Every row gives one point. The last column is the point's height on a tilted bowl or saddle (a function of degree 2), plus a little noise. Along how many of its main directions does it bend up, bend down or stay straight?

Points (10 x 3)
[[-24 -58 -49]
 [ 43 -33 -33]
 [ -9 -95 -92]
 [-21  16  -4]
 [ 27  24 -17]
 [ 23  -3 -13]
 [  8  -1  -7]
 [ -6  50 -10]
 [-10  45  -7]
 [  6 -12 -10]]
Directions: 0 up, 2 down, 0 straight

Points (18 x 4)
[[-32 -59 -33 -57]
 [ -3  39 -54  14]
 [-44  -7   0 -19]
 [  7   8 -39  10]
 [  3  -2  11   1]
 [  8 -45  30 -18]
 [ 27 -16 -38  -3]
 [-71 -23 -13 -52]
 [ 33 -95  13 -86]
 [-17  18  18  -8]
 [ 16  41   9  -3]
 [-72 -43  21 -50]
 [-14 -33  26 -12]
 [ 45  26  58 -43]
 [-23  -3  74 -29]
 [ 25  10 -32  13]
 [ 20   9 -22  11]
 [-23  75  20 -54]]
Directions: 0 up, 2 down, 1 straight

Points (25 x 5)
[[ 36 -28 -47   9 -48]
 [ 26  14 -54  43 -29]
 [ 34  18  63   3  46]
 [-78 -12  45  -8 -10]
 [ 11 -35 -28   5 -28]
 [ 56 -40  27 -40   4]
 [ 43 -26 -65 -57 -95]
 [ 18  37 -55  20 -33]
 [ 25   4 -23 -11 -18]
 [ -5 -43  -2 -62 -13]
 [-21 -13  45 -21  20]
 [-53 -27  31  -7   1]
 [-51  38   3   8 -19]
 [-67  27 -21   1 -17]
 [-31   6  40 -45  15]
 [ 26  43 -63  -6 -47]
 [ 24  43  76  77  46]
 [-16  30   9  40  -6]
 [ -5  -1  10   3   6]
 [  8 -68  -5  14 -26]
 [-15  51 -21 -66 -18]
 [-16  23 -45  -1 -22]
 [  4  46  71  -8  13]
 [ -4  27 -40   2 -21]
 [  5 -43  16   2   5]]
Directions: 1 up, 2 down, 1 straight

Points (43 x 7)
[[-49   5 -38 -25  -3  17  44]
 [ 27  20 -73  27 -77 -40  27]
 [-27  32 -15 -31 -48   4  33]
 [ 70  30 -12  -4   0  40  -8]
 [-23 -44 -27 -24  -7  45  39]
 [-62 -22  29 -21 -51   1 -26]
 [-23  51  45   3  23 -85  34]
 [ -7  26  23  50  -4 -31  37]
 [-21  85  -8  31  16 -29  69]
 [ 23  36  11  26  72  38   1]
 [  3  55 -27  67  16   7  42]
 [ 16 -21  62 -28  45  14   6]
 [-51  15 -27  92  29   5  74]
 [  2  44  -1  16   3 -14  27]
 [  1 -45  23  21 -32 -18  -9]
 [-59   1  -3  47  42  36  55]
 [-73  56   0  18  42  -2  66]
 [ 70 -59 -10  -4  -8  10  32]
 [ 18 -27 -69 -54  75 -19  20]
 [-55 -24 -40  14  -2  45  46]
 [ 26 -57  -7  40  37  -1  19]
 [-10  36 -11  30 -34 -24  34]
 [-14  20 -13  78  35 -66  66]
 [ 17 -15  27 -33 -29  -4  12]
 [ 62  10  13 -43 -21  41  23]
 [  9  35  12   7  51 -13  12]
 [ -5 -27  50 -68  -3 -18  -9]
 [  3 -60 -11  -4   5  -1  15]
 [-40 -34  40  24  35 -11   7]
 [-27  19  10  53  31 -41  47]
 [ 80 -39 -70 -25   1 -10  20]
 [-43  24 -24 -35 -72 -23  37]
 [-54 -25 -32 -57 -42  51  59]
 [  0 -66 -21  -9 -44 -54  -8]
 [ 19  -8  23 -19 -23 -27  12]
 [ 25 -46  -6   4  42  43  26]
 [ 14 -52 -10  16  26  12  18]
 [ 17 -53 -40 -49   1  -1  41]
 [-39 -38 -53  14  35   6  42]
 [ 19  74  46  17  -9  -1  33]
 [-12  21   1 -46 -15   3  16]
 [-22  30 -26 -24 -44  52  37]
 [-33 -26   7  25  21  47  26]]
Directions: 3 up, 2 down, 1 straight

Points (63 x 9)
[[  0 -13  -7  63  41 -53   0   4  21]
 [  2  27 -10  -9  28  37  -6 -34  -4]
 [-27  -1  40  29  25  -4 -10 -18  12]
 [  6  -7  -6  35  43 -25 -34   1  41]
 [  1  75 -33 -26 -39  43 -28  14  66]
 [-32 -48  53 -23  13  -7  -8  19 -11]
 [-17  54   9   3 -52  -9 -22 -31  43]
 [ 19   2 -64 -39  -8   3   0   8   9]
 [-15 -29  -9   0   4  12   5  69 -11]
 [  3  54   4  34 -32  12   9  -6  13]
 [ -1 -17 -12 -29   6  29 -45  -2  -4]
 [ -4 -41  26  26  18 -19  14 -18  40]
 [-27  36 -28 -23  41 -54 -33  -3  -8]
 [-40 -42  -5  32  -1 -34 -39  46 -34]
 [-14 -19 -17 -24  -6  -4 -32  -8 -12]
 [ -6 -17 -33 -67  -2 -24 -16   4 -28]
 [-20  20 -10 -48  -2  43  35  58  18]
 [  1  16  65  -8 -17 -30  -6  10  37]
 [ 29 -34  27 -10  25  -7  44 -14  48]
 [ 14 -13 -11 -35  50  -3 -22  11  19]
 [ 15 -19 -30  -5  26  -5 -45  25  31]
 [-41 -17  26  -3 -22  -7 -21 -33   6]
 [ 21  53 -32   3  14  16 -61  36  23]
 [-41 -39 -32 -56  22  55 -20  44 -57]
 [-36 -18 -30  -2 -58  23 -15  12 -15]
 [  6  48  39   3 -20  16 -19  -3  37]
 [-14  44  22  94 -11  74 -22   2  43]
 [ 64 -18 -59 -22 -28  -3 -33   1   0]
 [  4  -7 -51  14 -72 -12  -6   4 -49]
 [ 81 -20  -5 -60  10 -27  40  19  63]
 [-42  26 -17 -20  12 -19 -81 -32  23]
 [ 30  -9 -20 -13  30  38  -4  28  20]
 [ -3 -22 -14  37   2 -13  20 -49  -5]
 [ -1 -10  17 -56   2  11  29 -36  -6]
 [ -2   4  88 -24 -19  27  50  34  95]
 [-18 -11  16 -45   1  90 -23 -25 -61]
 [-17 -56 -20  86 -10   6  -5  39  27]
 [ 50  14   1  15   2  58  10  -7  10]
 [ -3  52  34 -25   1  72  50   7   5]
 [ 35  -5   4 -21  59  12  12  54  13]
 [ 22  12  -6  -6  32  67 -24 -28   3]
 [  1   2   7   3  53  24 -19 -32   6]
 [-70  -4 -81  46   5  46   0  44  62]
 [-40 -40  25 -38  66  10 -42  23 -67]
 [ 18  23  15  27 -12 -26  53 -13 -12]
 [ 28 -25  20  33  37   7   0 -17  45]
 [ 21 -57  13  39   2  -2  13 -16  55]
 [ -6 -39  23   6  15  39  15 -39  -6]
 [ 19  29 -40  59 -35  16 -24  33   5]
 [ 13 -17  34 -22  36  22 -14 -13   3]
 [  7 -29  40  -4 -59 -26 -43  43 -26]
 [-12 -12 -13   3 -27 -14   0 -49 -14]
 [  8  -4  -4  -1   6   5  88   2  15]
 [-47 -14  13 -20  33 -58 -15  46 -48]
 [ 32   3 -16  -2 -52  56 -46  58   8]
 [ 28  44  -2 -10  16   0 -13   1   0]
 [ 55  13 -48 -23 -64  -5   0   5 -33]
 [-25  17  -4 -18 -24   5   3 -26   5]
 [ 10  -4   0 -26 -36  13  -9   4   5]
 [-35  -4  42  10   4 -23  19   2  14]
 [-25  18 -30  28 -14 -34  13  -2 -27]
 [ 27  17 -43  29   9  20 -10 -95 -11]
 [ 17 -38  -6  19 -35 -34  16   8  -1]]
Directions: 3 up, 3 down, 2 straight
